Each point is reached from the start by the listed moves, each made once or not at all, plus a little noise. Say if it took an odd or an even number of moves. Then give how often each move was made.
In the rows, zero is written as 128.

Moves:
(1): | 143 | 177 | 125 |
(2): |  85 | 147 | 114 |
(3): | 115 | 128 | 174 |
Start: | 117 | 124 | 140 |
Points:
|  77 | 193 | 169 | => odd (1, 1, 1)
|  62 | 144 | 171 | => even (0, 1, 1)
| 116 | 124 | 139 | => even (0, 0, 0)
| 116 | 172 | 182 | => even (1, 0, 1)

Moves:
(1): | 118 |  87 | 179 | 114 | 149 | 139 |  70 | 144 | 117 |
(2): | 138 | 169 | 165 | 129 | 132 | 115 | 147 | 124 |  88 |
(3): | 115 | 115 | 151 |  97 | 114 |  89 | 156 |  91 | 108 |
(4): | 129 | 143 | 135 | 169 | 139 |  87 | 106 | 128 | 142 |
(5): | 120 | 127 | 122 | 111 | 155 | 119 |  96 | 118 | 130 |
(6): | 102 | 120 | 179 | 105 | 128 | 152 | 150 |  79 | 124 |
(7): | 148 | 122 | 120 | 142 | 148 | 142 | 154 | 140 | 128 |
(8): |  95 | 125 | 130 | 142 | 161 | 171 | 171 | 169 |  95 |
Start: | 139 | 126 | 124 | 130 |  92 | 111 | 124 | 110 | 127 |
Points:
|  79 | 127 | 173 | 145 | 159 | 128 | 135 |  93 | 106 | => even (0, 0, 0, 1, 1, 1, 0, 1)
| 112 |  96 | 189 |  71 | 127 |  98 | 172 |  25 | 109 | => even (0, 0, 1, 0, 1, 1, 1, 0)
| 116 | 129 | 152 | 124 | 110 |  28 | 102 |  62 | 121 | => odd (0, 0, 1, 1, 1, 0, 0, 0)
| 113 | 150 | 205 | 137 | 148 | 174 | 232 | 108 |  55 | => even (0, 1, 0, 0, 0, 1, 1, 1)
|  56 |  84 | 235 | 135 | 188 | 135 |  76 | 109 |  98 | => odd (1, 0, 0, 1, 1, 1, 0, 1)

Moves:
(1): | 124 | 133 | 140 | 119 | 124 | 140 | 120 | 127 | 127 | 122 | 130 | 135 | 137 | 123 | 122 | 112 | 137 |
(2): | 136 | 131 | 132 | 120 | 109 | 129 | 127 | 146 | 126 | 103 | 111 | 135 | 140 | 145 | 125 | 145 | 119 |
(3): | 100 | 140 | 135 | 129 | 136 | 155 | 140 | 134 | 136 | 139 | 117 | 123 | 143 | 129 | 132 | 124 | 107 |
(4): | 122 | 122 | 123 | 139 | 134 | 111 | 124 | 113 | 108 | 118 | 118 | 136 | 130 | 129 | 137 | 127 | 148 |
(5): | 124 | 136 | 121 | 136 | 106 | 124 | 140 | 129 | 147 | 134 | 116 | 131 | 116 | 140 | 122 | 122 | 127 |
(6): | 127 | 135 | 155 | 135 | 100 | 119 | 131 | 117 |  98 | 146 | 122 | 117 | 125 | 104 | 107 | 111 | 108 |
(7): | 134 | 134 | 159 | 159 | 146 | 109 | 119 | 139 | 138 | 108 | 158 | 132 | 123 | 117 | 136 | 137 | 131 |
(8): | 136 | 153 | 105 | 125 | 125 | 116 | 136 | 115 | 127 | 125 | 126 | 112 | 144 | 138 | 139 | 143 | 129 |
(9): | 114 | 129 | 142 | 130 | 115 | 131 | 115 | 119 | 112 | 104 | 137 | 126 | 114 | 139 | 136 | 139 | 106 |
(10): | 134 | 142 | 136 | 153 | 126 | 134 | 114 | 131 | 135 | 139 | 131 | 128 | 126 | 123 | 118 | 150 | 131 |
(11): | 126 | 128 | 114 | 130 | 135 | 123 | 131 | 136 | 137 | 112 | 119 | 123 | 137 | 108 | 126 | 131 | 136 |
(12): | 100 | 114 | 148 | 154 | 126 | 116 | 130 | 119 | 133 | 125 | 112 | 116 | 140 | 140 | 144 | 147 | 133 |
(13): | 154 | 124 | 128 | 131 | 112 | 142 | 140 | 108 | 110 | 112 | 139 | 119 | 129 | 121 | 109 | 137 | 142 |
(14): | 107 | 118 | 132 | 126 |  92 | 142 | 149 | 128 | 138 | 143 | 132 | 142 | 125 | 127 | 138 | 149 | 162 |
Start: | 130 | 121 | 131 | 129 | 124 | 126 | 134 | 135 | 111 | 157 | 126 | 131 | 129 | 143 | 154 | 141 | 127 |
Points:
| 113 | 160 | 135 | 126 |  20 | 123 | 174 | 140 | 113 | 146 |  84 | 128 | 155 | 129 | 140 | 158 | 150 | => odd (1, 1, 0, 0, 1, 1, 0, 1, 0, 0, 1, 0, 0, 1)
|  45 | 168 | 190 | 188 |   7 | 134 | 152 | 107 |  89 | 148 |  70 | 124 | 161 | 171 | 168 | 202 | 127 | => odd (1, 1, 1, 1, 1, 1, 0, 1, 1, 1, 0, 1, 0, 1)
| 127 | 138 | 120 | 160 |  70 | 102 | 159 | 106 | 101 |  85 |  73 | 115 | 179 | 166 | 156 | 182 | 173 | => even (1, 1, 0, 1, 1, 0, 0, 1, 0, 0, 1, 1, 1, 0)
| 147 | 179 | 166 | 199 |  94 | 110 | 147 | 122 |  71 | 107 | 114 | 101 | 174 | 106 | 134 | 192 | 124 | => odd (0, 1, 1, 1, 0, 1, 1, 1, 0, 1, 1, 0, 1, 0)
|  74 | 137 | 140 | 165 |  53 | 148 | 192 |  84 | 113 | 154 |  91 | 122 | 167 | 168 | 174 | 179 | 186 | => even (1, 0, 1, 1, 1, 0, 0, 1, 0, 0, 0, 1, 1, 1)
| 159 | 168 | 110 | 154 |  85 | 137 | 146 | 111 | 126 | 134 | 118 | 111 | 152 | 129 | 121 | 167 | 158 | => even (1, 0, 0, 0, 1, 0, 0, 1, 0, 1, 1, 0, 1, 0)
| 124 | 160 | 115 | 140 |  94 | 146 | 169 |  91 |  97 | 140 | 104 | 121 | 162 | 157 | 148 | 138 | 149 | => even (1, 0, 1, 1, 1, 0, 0, 1, 0, 0, 0, 0, 1, 0)
| 130 | 169 | 135 | 181 |  66 | 108 | 152 | 163 | 162 | 129 | 123 | 135 | 144 | 144 | 161 | 221 | 166 | => odd (0, 1, 0, 0, 1, 0, 1, 1, 0, 1, 1, 0, 0, 1)
